Every row gives one point. The points of each table are mixes of a few directions, plus a little noise. Count the directions of each table, and those that both share. Where both have some left over, give the other angles between the two spaces (their principal angles), to ten degrees, smallest first.

First (5 x 2):
[[ 13 -44]
 [-26  92]
 [  8 -27]
 [  6 -24]
 [ -1   3]]
Second (7 x 2):
[[-35 -17]
 [-13  -6]
 [-46 -23]
 [ 50  25]
 [-53 -26]
 [ 66  34]
 [ 32  15]]
Directions: first 1, second 1, shared 0; angles 80

First:
[[ -8  45 -70]
 [-18 -53  44]
 [-12 -21  11]
 [ 37  30  15]]
Second (6 x 3):
[[  1  -4   0]
 [ 54 -37 -40]
 [-17 -35  19]
 [-64 -18  54]
 [ 40  33 -36]
 [-14  59   3]]
Directions: first 2, second 2, shared 1; angles 90

First, 9 rows:
[[-15  21 -32 -57  20   7]
 [-26 -30 -30  35   3  69]
 [ 41 -19  70  42 -22  44]
 [ 50 -10  43  26  20 -19]
 [-41 -22 -65  50  13 -48]
 [ 23   3  19   9   6 -47]
 [  0  29  41 -49 -48  22]
 [  0  13 -52 -38  63 -47]
 [-32  14   7 -18 -55  19]]
Second, 7 rows:
[[ 25   1  45  15 -38 -29]
 [ -9 116  58  31   0   8]
 [ 42 -11 -85  40  58  27]
 [-17 -68 -22 -37  -6  -3]
 [ -9 -71   1 -34 -25 -18]
 [-19   8  -5 -13   9  10]
 [-14  25   9  -2   3   7]]
Directions: first 4, second 3, shared 1; angles 40, 80

First:
[[  8  -8  21  80  31 -36 -47 -63]
 [ -6   4  -9 -53 -23  26  47  55]
 [  4 -10  30  71  21 -26  -6 -25]
 [ -1  -9  32  40   3  -7  48  29]
 [ -1   2  -4 -14  -5   6   6   9]
 [  0  10 -35 -53  -8  13 -37 -16]
 [ -1  -4  14  16   0  -2  23  15]
 [ -4  -2  11  -9 -11  10  48  44]
 [  1  16 -60 -79  -7  15 -83 -48]]
Second (9 x 8):
[[ -2  -6  23  21   1  -2  39  27]
 [ -1  -4  11   9  -1  -2  17  12]
 [  3  12 -44 -46   1   6 -76 -52]
 [  2  13 -47 -49   1   4 -82 -54]
 [ -2  -2   8  12  -1  -1  18  12]
 [  0   5 -21 -22   0   2 -37 -25]
 [ -2  -4  18  19   2  -1  31  21]
 [  1   5 -15 -17   1   2 -26 -18]
 [ -4 -18  69  72  -1  -8 121  83]]
Directions: first 2, second 1, shared 1

First:
[[ -40   -5   42   -5  -35   -8   -8   -3  -19]
 [ -20   -2   22   -2  -19   -4   -4   -2  -11]
 [ -53   -7   55   -6  -50  -12  -10   -3  -27]
 [ -19   -1   20   -2  -16   -3   -2   -1  -10]
 [ -56   -7   59   -7  -51  -12  -11   -2  -28]
 [  45    5  -46    5   41    9    9    2   22]
 [ -50   -5   52   -7  -45  -11  -10   -3  -24]
 [ 105   12 -110   12   96   23   21    7   52]
 [  56    7  -59    7   51   12   11    4   28]
 [  33    4  -34    4   30    7    6    2   16]]
Second (9 x 9):
[[  3  -3 -42 -13  41   3  33  32   7]
 [-16 -18 -13 -16 -10  11  -8  11 -21]
 [-32 -23   6 -19 -19  -5 -13 -11 -24]
 [-48  10  -7   2  18 -16  28  60 -11]
 [-26 -16 -22  13  13 -50 -49 -58 -10]
 [121  44  52  17 -22  69  34  -5  60]
 [-32   6 -12  38   0 -46 -59 -24 -15]
 [-20 -13 -23  -7  -6   7 -13  22 -24]
 [ 54  14  63 -15 -16  30  50 -24  41]]
Directions: first 1, second 5, shared 1

First:
[[ 27  62 -81   4 -59  55 -42 -71  -6   0 -35  24]
 [ 27 -96  21 -50  26 -84  40  84 -13   3 -23  13]
 [ 17  11  15  39  -7  34   3 -57  13 -16   4 -16]
 [-56  28  29   6  27   3  -5  25   5  12  40 -15]
 [-31   8  28   8  20   1   3  14   4   6  27 -12]
 [  4  10 -14   0  -8   6  -9  -8  -1   1  -5   4]
 [ 51 -17 -43 -13 -35   1  -2 -27  -5  -7 -43  20]
 [ -2   3  50  49  14  29  12 -44  19 -17  29 -29]
 [ -7  -5 -22 -33  -2 -26  -5  43 -13  12  -9  15]
 [-26  -4  15 -14  21 -23   4  42  -4   9  15  -3]]
Second, 10 rows:
[[  46  -14    2  -14  -15  -22   -9  -19    1   31   26   -1]
 [  30    2   44   29  -21   35    8  -13  -19   13  -43  -18]
 [-110   16 -107   31    3    4   18  -63  -23 -121   17   37]
 [  10   -5   72   30   38   11    7  -13   48    9   50  -36]
 [   0   -9  -21  -23   10  -20   -4   17   15   -2    6   11]
 [  13   18  -14  -21  -12   13  -16   30    1   21  -41    8]
 [  19  -26   -3  -16   18  -16    5   14   33   -8    0    4]
 [  31    1   28   14   -2   12   -5  -24   17   17   16  -16]
 [ -23   43    4    6  -19   26  -16    8  -32   24  -14   -4]
 [ -16  -25   -4  -36    0  -44   11   64  -41   16  -19   14]]
Directions: first 3, second 6, shared 3

First (8 x 14):
[[ -9  26  16  -6  34 -14  10  29 -16 -18  -8  17 -19  12]
 [ 21 -19 -58  16 -32  -3 -34 -54  42  22   3 -13  16   6]
 [-24 -52 106  -5 -34  63  54  19 -66  17  21  -8  12 -39]
 [ 27 -36   9  16 -36  30 -17 -30  20  20 -21 -14  19  -4]
 [-33  50 -80  -9  12 -84  20  34 -12 -37  62 -29   4 -27]
 [ 15 -19 -24  97 -37 -36 -13 -27 -23  -8   9 -12   6   0]
 [-42   7  18 -77  52  35  10 -15   0  27  26  51 -39  22]
 [ 47  39  13 -31  45   4 -28  40  56 -26 -92   8   3  30]]
Second, 9 rows:
[[ -72    3  -39  -93   12    0   32  -20  -12   30   96    7  -15  -23]
 [  56  -29   39   94  -29   18  -27  -10   -3   -6  -68    0   10   19]
 [  -2  -45   19   36  -32   30   -5  -49  -17   32   19    8   -2    3]
 [  63    4   34   78   -7   -5  -30   25   10  -32  -92   -8   14   19]
 [  34  -20   24   57  -18   10  -15  -12   -3    2  -40    1    5   12]
 [  -1  -22    9   19  -17   15   -4  -22   -6   16    7    5    2    1]
 [ -46   -6  -24  -55    4    8   19  -22   -9   24   69    7  -10  -12]
 [ -40   84  -53 -121   68  -58   27   76   26  -39   30  -11   -5  -20]
 [   7   31   -8  -13   20  -23   -1   34   12  -23  -20   -5    3    0]]
Directions: first 5, second 2, shared 2

First (9 x 18):
[[-35  67   2   8 -27  37  -6  10  87 -26  16  32  34   7   1   0   7  38]
 [ 49 -15  22  29  32 -14 -13  11 -37   0  67 -18 -27 -56  41  26  -6 -11]
 [-69  23  -4 -37 -55  21  72  26 -22   2 -83 -17   1  56 -64 -40  10  16]
 [-26  60  -1  10 -19  32 -19   2  91 -25  21  36  36   4   7   3   6  34]
 [ 26  -8  14  16  16  -7  -2   9 -26   0  36 -13 -17 -31  22  14  -3  -5]
 [ 27  12  26  27  13   3   2  23 -17 -10  63 -15 -19 -48  32  20  -2   5]
 [-24  -8 -14 -22 -16  -1  15  -7  -4   8 -51   0   6  36 -30 -19   2  -3]
 [ 11 -38 -21 -13  15 -20 -25 -32  -1  15 -30  10   6  22  -6  -4  -4 -21]
 [ 43 -93 -23 -18  40 -51 -24 -42 -70  36 -38 -15 -22  12  -3  -2 -11 -52]]
Second (10 x 18):
[[   0   29   12   14   16   11    3   28   26  -15   66   16    6  -34
    24    5    3   30]
 [ -16  -49  -31  -34  -26  -22   -4  -48  -26   27 -121  -10    2   75
   -50  -20   -3  -44]
 [  10   13   -5    3   29   16  -56  -27   77   -9   50   18   31  -27
    35   24    7   26]
 [   9   47   32   -3  -30   57  -26  -26   51  -19    9    8   24  -23
    11   26   12    0]
 [  16  -60   -9  -45   63  -11   19    1  -44   20   27   24    5  -22
     2  -29   10    4]
 [  15   13   16   51  -43  -14  -36  -18  -19   -6  -20 -112  -50  -10
    20   71  -12  -16]
 [ -15   -6  -15   13    1  -30   23   30  -22    3   -4   -2  -16   19
    -8  -17  -11    4]
 [ -43   -2  -13  -24    7   -2   36   25   -7    5   -4  -24   -1   10
   -17  -19    8   39]
 [  10   55   40   43  -34   19   29   48  -12  -24   41   10  -17  -28
    13    6   -5   -3]
 [  10  -42  -24  -18    9  -25    8   -8  -27   19  -45   73   14   45
   -28  -47  -11  -42]]
Directions: first 3, second 6, shared 3

First, 10 rows:
[[  76   63  -14   16    8   80   40   21   30   93  -56   25  -93   36
    11   75    7 -121    4  -51]
 [   9    8   -2    1    1    9    5    2    3   11   -6    3  -11    4
     1    9    0  -14    0   -6]
 [ -49  -40    9  -10   -5  -52  -26  -14  -19  -60   36  -16   60  -23
    -7  -49   -5   78   -2   32]
 [ -24  -20    4   -5   -3  -25  -12   -7  -10  -30   18   -8   29  -11
    -4  -24   -2   38   -2   16]
 [  28   23   -5    6    3   29   15    8   11   34  -20   10  -34   13
     4   27    3  -44    1  -19]
 [  70   58  -13   14    7   74   37   20   27   85  -52   23  -85   33
    10   70    7 -112    4  -46]
 [ -50  -41    9  -10   -5  -52  -26  -14  -20  -60   36  -17   61  -23
    -8  -49   -5   79   -2   33]
 [ -48  -40    9  -10   -5  -51  -26  -14  -19  -59   36  -16   59  -23
    -7  -48   -5   77   -2   32]
 [ -28  -23    5   -6   -3  -30  -15   -7  -11  -34   21  -10   34  -13
    -4  -28   -3   45   -1   19]
 [  16   14   -3    3    2   18    9    5    7   20  -13    5  -20    8
     2   17    2  -27    1  -11]]
Second:
[[  52   49   -9    6   19   43   28   19    6   41  -17   11  -62   16
     6   45   18  -70    1  -27]
 [ -36  -21    8  -13   16  -54  -19   -3  -34  -74   56  -21   46  -28
    -8  -45   14   74   -4   34]
 [  15   15   -2    1    9    9    8    7   -2    7    0    2  -17    3
     1   11    8  -17    0   -6]
 [ -47  -60    7    5  -51  -10  -27  -30   31   16  -38    6   53    5
     0  -24  -48   33    3    6]
 [ -20   -1    5  -14   31  -49   -9    6  -43  -76   66  -22   27  -28
    -8  -36   29   60   -5   31]
 [ -30  -66    1   22  -94   47  -19  -40   85  108 -120   33   29   39
     9   15  -87  -34   10  -29]
 [ -15   -8    3   -6    9  -25   -8   -1  -17  -35   27  -10   19  -13
    -4  -20    8   33   -2   16]
 [  73   80  -11    0   53   37   40   36  -19   17   17    3  -85    7
     4   50   49  -75   -2  -24]
 [   8   11   -1   -1   10    1    5    6   -6   -4    8   -1  -10   -1
     0    4    9   -5   -1   -1]]
Directions: first 1, second 2, shared 1

First, 9 rows:
[[   4   -4   -1    8    5   -5    5    5    6   11    6    1   -7   -2
     3    3    1    7   -1   -5   11    5   -3   -1    2   -2   -3   -1
    -9   -3   -1   -7]
 [ -36   17  -21  -20   16    0  -14    0    4    4  -26  -19   -2  -27
   -20   36  -20   -9  -27   25  -27   10  -22   13    0  -51  -10   11
     6  -27    5   26]
 [  87  -48   54   55  -31   -7   25   -1    4    7   59   42   -6   57
    50  -82   53   26   61  -59   76  -22   52  -34    3  106   28  -26
   -27   65  -23  -64]
 [ -15   19  -18  -20   -7   11    4    5  -19  -27   -8    0   13   -6
   -12    8  -16  -13  -11   13  -35    1   -7    6   -7    5  -10    2
    25  -12   17   16]
 [  19    1   -1    5  -16    7   20   10  -16  -16   18   16    8   15
     7  -21    0    0   10  -11   -4   -1    7   -7   -5   45   -5   -8
    11    5   12  -15]
 [  21  -20   19   22    2   -8    1   -3   15   19   13    5  -10   10
    13  -16   19   14   14  -18   36   -2   11   -9    6    7   11   -4
   -22   15  -14  -19]
 [ -42  -10    8    2   42  -21  -45  -24   53   59  -41  -42  -29  -37
   -12   50    6    8  -23   20   31    7  -21   13   18 -119   14   19
   -43  -16  -39   23]
 [ -41   34  -22  -50  -11   21  -24  -20  -32  -52  -34   -9   30  -11
   -23   17  -19  -40  -16   39  -69  -16    0   20  -13  -11   -1   11
    49   -6   15   46]
 [   3   12  -21    0   -1    4   28   27  -14   -9   14    9    1   -2
    -4    5  -20    8  -10   -6  -19   18  -16   -2   -4   21  -22   -6
    10  -21   26  -10]]
Second:
[[ -30  -13    9  -34   57  -27  -42   12   40   78  -73  -49  -10  -42
    22   54   23    4  -28   32   31  -10  -26   50   23  -98    1   21
   -25   -2  -57   36]
 [   8    5   -4  -10   -5    3    9   13  -14  -11   -1    5   12    3
     9   -6   -1   -4    2    1  -11   -5    3    9   -3   26   -7   -3
    15    5    6    0]
 [  26   -4  -12   21   -2   -3   43   38   -5   10   30   18   -9    8
     9   -9  -10   23    0  -24    9   22  -11  -10   -1   38  -20  -13
    -7  -15   24  -31]
 [  19   -4  -17  -10   31  -20   39   74    4   51  -10   -4   -7  -19
    30   24   -4   32  -22   -5   17   21  -33   29   12    7  -39   -3
   -10  -22    3  -14]
 [  26    2   -2   12  -21    9   28   12  -20  -24   31   24    7   20
     5  -26   -5    3   14  -18   -6    2   10  -16   -8   59   -6  -11
    12    4   23  -21]
 [ -11    6   -4   36  -16    8    1  -34   10  -20   36    7  -19    7
   -34   -7  -19    2    4  -13   -4   18    2  -41   -5  -16    9   -3
   -15  -17   22  -14]
 [ -58   -6   26  -28   27   -8  -87  -69   42   25  -69  -48   -4  -29
   -16   38   22  -29  -13   44   11  -29    7   22   10 -121   42   28
   -16   17  -61   57]
 [ -24    1    1  -18   19   -6  -26   -7   13   16  -34  -22    1  -18
    -2   23    3   -8  -14   20   -2   -7   -9   18    6  -48    4   11
    -2   -3  -20   23]
 [  52  -17   20   30  -31    7   29    3  -16  -22   49   35    5   40
    19  -53   17   10   36  -35   20   -7   33  -27   -6   84   10  -17
     1   29    9  -40]
 [  -4   12   -8   -2  -19   13    5  -12  -19  -35   12   10   11   10
   -13  -11  -12  -11    4    2  -26   -1    8  -10  -10   23    2   -4
    20    0   20    3]
 [  -3   17   -6    4  -39   25    3  -30  -31  -66   29   22   15   21
   -26  -29  -16  -23   15   -4  -39   -5   21  -25  -19   42    9   -6
    30    4   32    1]]
Directions: first 3, second 4, shared 3

First (10 x 32):
[[  32  -58  -22    1  -47   23   -2   -3  -19    7   12   18   48    0
   -18   10   24   12   -1  -36  -13  -20    9  -29  -38   76   72   21
   -14  -26   37   12]
 [   0  -14    7   22    3   18  -14  -16   29   10   10   -2    4  -12
    -2   -9   -2   18  -27    2    1    0  -10    7  -18    9   -4   -5
   -18    0    0   16]
 [  21   18    4  -66   -7   -4   34   27  -80  -77  -54    2   20   22
    16   -3    9   26   85   -5   -7  -20   21  -32   32   16   58   -6
    -3    2   22  -90]
 [ -20   14    7    0   12  -22  -14    3   23   27    3  -10  -37   15
     2    4   -4  -39   12    9    5   21    1   -3   41  -24  -46   -4
    37    3  -12   23]
 [ -34   28   25  -48   29  -49   26   25  -18  -19   -2    7  -42   30
    27  -17  -12  -37   75   11   -7   12   31   21   37  -64  -22   42
    44    8   -3  -20]
 [  -7  -22   14   22    7   18   -8  -17   33    8   25    8    7  -16
     3  -19   -5   23  -29    0   -4   -4   -4   24  -38    0    3   16
   -25   -1    2   20]
 [  43  -14  -61   22  -50   13   12    4  -47   16    6   12   56  -22
   -34   45   17   -2  -56  -27    0  -21  -12  -19  -51   53   49   -8
   -18  -15    6   14]
 [ -52   51   32  -13   54  -48   15   11   21    3   12   -3  -63   11
    27  -20  -28  -38   22   33    4   23   11   52   28 -105  -76   25
    35   23  -33    5]
 [  32  -22   -2   35  -17   60  -50  -30   37    6  -30  -28   22  -13
   -20    7   14   50  -40   -2   14   -2  -37  -52   20   76    6  -78
   -38   -4    7   -3]
 [ -15   22   -3   25   17  -10    0   -5   20   20   16   -2  -16  -14
    -1    3  -13  -11  -41   15    7    8  -12   30  -14  -38  -39   -3
    -1   10  -24   23]]
Second, 8 rows:
[[  12   14  -45   26  -17  -16    2    7  -14   40   12   -2    6  -10
   -24   41    2  -40  -49   -5    6    5  -12   -1  -12   -3  -17  -10
    16   -3  -19   34]
 [ -11    2   23  -14   15    6    2   -2    3  -24  -11   -1   -7    5
    15  -20   -5   21   25    7   -2    0    7    5    8  -10    3    1
    -8    5    5  -23]
 [  19  -26  -44   30  -40   -1  -11   -1   -1   55   26    8   19   -5
   -29   38   15  -37  -43  -25   -1    3   -5  -19  -23   41   10    6
    16  -17    5   57]
 [  -9   68   -5   -2   30  -21   21   14  -23  -19  -18  -12  -20  -10
     7    8  -21   -7  -18   29   12    7  -12   26   17  -62  -46  -27
     3   23  -36  -26]
 [  -2  -73   49  -24   -5   34  -21  -17   35  -24    4   11   13   20
    19  -50   15   47   63  -20  -20  -11   23  -20   -2   58   60   33
   -19  -17   50  -12]
 [ -13   67    0   -5   32  -24   23   11  -23  -22  -21  -11  -24  -10
     8    6  -19   -4  -11   33   11    6  -10   24   19  -64  -45  -26
     0   25  -34  -31]
 [  17 -121   18    1  -49   41  -39  -20   42   25   33   21   37   18
    -7  -22   32   19   32  -52  -23  -13   23  -44  -27  112   82   47
    -7  -40   66   42]
 [ -16   68    5  -10   37  -20   23   11  -21  -30  -24  -13  -27   -9
    14   -1  -23    0   -2   32   11    6  -10   28   22  -69  -45  -26
    -2   28  -35  -37]]
Directions: first 5, second 2, shared 2
